Every row gives one point. The points of each table are mixes of a few directions, plus a little noise. How many directions does each table use, and how many do they share? Where both have some left over, give the other angles between the two spaces (their principal angles), to ten degrees, smallest first.
In the rows, zero is written as 128.

First, 6 rows:
[[126  49]
 [129 140]
 [127  90]
 [129 138]
 [129 151]
 [130 200]]
Second, 7 rows:
[[130 196]
 [127 111]
 [128 122]
 [131 134]
 [126  65]
 [131 194]
 [124  75]]
Directions: first 1, second 1, shared 1

First (6 x 6):
[[123 132 140 112 145 104]
 [130 126 121 136 120 139]
 [156 114  68 202  48 249]
 [119 133 148 104 153  91]
 [121 131 142 111 147  98]
 [118 133 148 103 154  89]]
Second:
[[121 131 147 106 153  91]
 [100 140 187  56 206  12]
 [134 126 115 143 111 154]
 [131 127 118 140 114 150]
 [133 126 118 140 114 147]
 [119 134 145 105 152  92]
 [146 119  92 171  81 198]
 [140 122 100 162  91 182]]
Directions: first 1, second 1, shared 1

First, 8 rows:
[[151 139 126  94 125 143 156 112 162]
 [131 130 128 124 128 129 131 126 133]
 [ 91 109 129 183 131 102  83 153  72]
 [103 116 128 164 130 112  99 144  92]
 [105 117 128 161 129 112 100 144  94]
 [178 153 127  56 124 160 190  94 203]
 [181 154 128  50 124 163 192  92 208]
 [ 83 106 128 193 131  98  74 158  62]]
Second, 8 rows:
[[124 128 122 142 143 132 131 126 142]
 [111 127 116 166 162 141 131 126 155]
 [171 142 134  53  71 109 141 123  91]
 [145 138 116 109 125 128 147 118 137]
 [155 128 149  66  71 109 122 132  80]
 [ 89 120 116 199 187 148 123 129 169]
 [ 55  97 140 238 196 151  89 148 154]
 [175 143 132  49  70 109 144 121  94]]
Directions: first 1, second 2, shared 0; angles 30

First (11 x 12):
[[125 120 137 131 116 129 135 115 156 144 128 119]
 [126 122 134 130 121 129 133 120 143 137 128 123]
 [138 158  91 114 176 124 102 175  28  73 129 160]
 [121 104 159 141  88 132 151  88 211 175 126 101]
 [140 165  84 109 187 123  95 185   7  60 130 168]
 [128 123 133 131 120 131 133 119 145 138 128 122]
 [123 109 150 137  98 130 145  98 190 163 127 107]
 [123 113 146 135 104 130 142 104 177 156 126 112]
 [134 145 107 119 156 126 111 156  70  95 127 148]
 [126 119 137 131 115 129 134 116 155 143 127 119]
 [128 129 126 127 129 127 127 130 124 126 129 130]]
Second, 11 rows:
[[135 143 105 130 122 130 116 123 119 135 104 127]
 [109 112 156 136 106 126 169 109 174 170 138 115]
 [157  93  52 117 121 151 148 164 147  99 117 136]
 [132 153 189 133 140 118  46  89 125 108 129 114]
 [ 90 143 193 133 140 107 152 118 108 155 159 131]
 [111 183 145 133 146 110 107 119  60 145 115 136]
 [122 110 183 132 121 125 116 102 174 129 150 112]
 [ 97 155 182 136 134 109 136 109 106 160 140 128]
 [131 108  84 118 137 136 172 172 112 112 140 146]
 [157 103  76 124 114 147 123 139 157 108 110 126]
 [165 107  44 117 126 150 124 162 129  89 105 138]]
Directions: first 1, second 4, shared 1
